Each row is a point. Each copy is the shape, with its points in the same order, turned, moved and blurred by noise. Some copies are also mirrored. Which?

Shape (6 x 3)
4.8 -1.0 1.3

-0.7 -2.2 1.3

-5.0 0.4 -3.0

1.7 4.4 2.6

-1.4 2.0 -1.9

0.7 -2.7 -2.3
Copy 1 (6 x 3)
6.2 -0.8 6.6

1.6 -3.0 2.5

-0.5 0.8 -3.0

-0.6 1.9 7.7

0.2 1.7 1.3

4.8 -0.3 0.6
Copy 1 is: only turned
Copy 2 (6 x 3)
2.7 -2.3 0.9

-2.4 -1.3 0.1

-4.7 3.4 -3.5

1.2 3.0 3.9

-1.4 4.1 -1.3

-0.1 -1.0 -3.1
Copy 2 is: only turned
Copy 3 (6 x 3)
5.0 0.0 -3.5

1.6 -3.3 -1.3

-4.4 0.4 0.9

4.6 3.6 1.2

-1.3 1.7 0.2

-1.0 -1.1 -4.5
Copy 3 is: only turned
Copy 4 (6 x 3)
0.7 2.6 3.8

1.5 -2.6 2.5

-0.2 -4.4 -4.0

6.0 2.2 -0.2

0.8 -0.6 -2.4

-2.4 -0.7 1.3
Copy 4 is: mirrored

Shape (10 x 4)
-1.9 -1.8 -4.1 -1.3

3.5 2.7 1.9 3.2

-0.4 -4.6 2.7 -0.9

3.9 -3.8 -4.0 -2.6

6.3 -1.1 3.1 2.0

-2.1 0.4 2.9 0.5

1.5 1.4 -0.8 -2.0

2.2 1.1 -0.3 -0.7

-1.7 1.7 -3.8 0.4

-1.0 -4.9 1.9 1.1
Copy 1 (10 x 4)
2.3 -2.9 -0.7 3.5

1.2 4.1 3.1 -2.6

2.3 -3.7 -1.7 -3.7

7.4 -0.6 -2.8 1.9

4.8 3.3 0.9 -5.2

-2.0 -1.1 0.4 -2.3

1.5 1.7 -1.6 0.9

1.9 1.9 -0.9 -0.2

0.2 -0.2 1.5 3.9

2.3 -4.3 0.2 -3.1
Copy 1 is: only turned
Copy 2 (10 x 4)
-2.1 -2.6 -2.4 2.7

3.0 5.0 2.9 2.0

0.4 -3.5 4.0 -1.6

0.9 -4.3 0.9 6.1

4.6 1.2 6.0 3.2

-1.3 1.9 2.3 -1.3

-1.1 1.0 2.2 4.5

-0.2 0.3 2.1 4.2

-2.2 1.6 -3.1 2.6

2.3 -2.8 1.6 -1.4
Copy 2 is: mirrored
Copy 3 (10 x 4)
-0.9 -0.4 -1.9 -4.3

4.8 -1.0 -0.2 4.4

3.1 -4.1 3.4 -3.7

4.1 -3.5 -4.7 -5.0

7.3 -4.3 -0.3 1.6

1.8 0.1 3.9 -0.1

4.0 1.4 -1.5 -1.6

4.2 0.3 -1.0 -0.4

-0.9 1.6 -2.4 -0.8

1.3 -4.9 3.0 -2.7
Copy 3 is: only turned
Copy 4 (10 x 4)
-0.6 -1.5 -5.3 0.9

4.6 3.7 1.7 -0.3

0.0 -3.8 1.7 3.0

2.7 -4.9 -3.9 -2.4

5.9 -0.1 3.2 -0.8

-0.9 2.0 1.4 2.5

0.5 0.8 -1.5 -2.4

1.7 1.1 -0.8 -2.1

-0.1 2.1 -5.2 0.2

0.8 -3.1 0.6 4.7
Copy 4 is: only turned
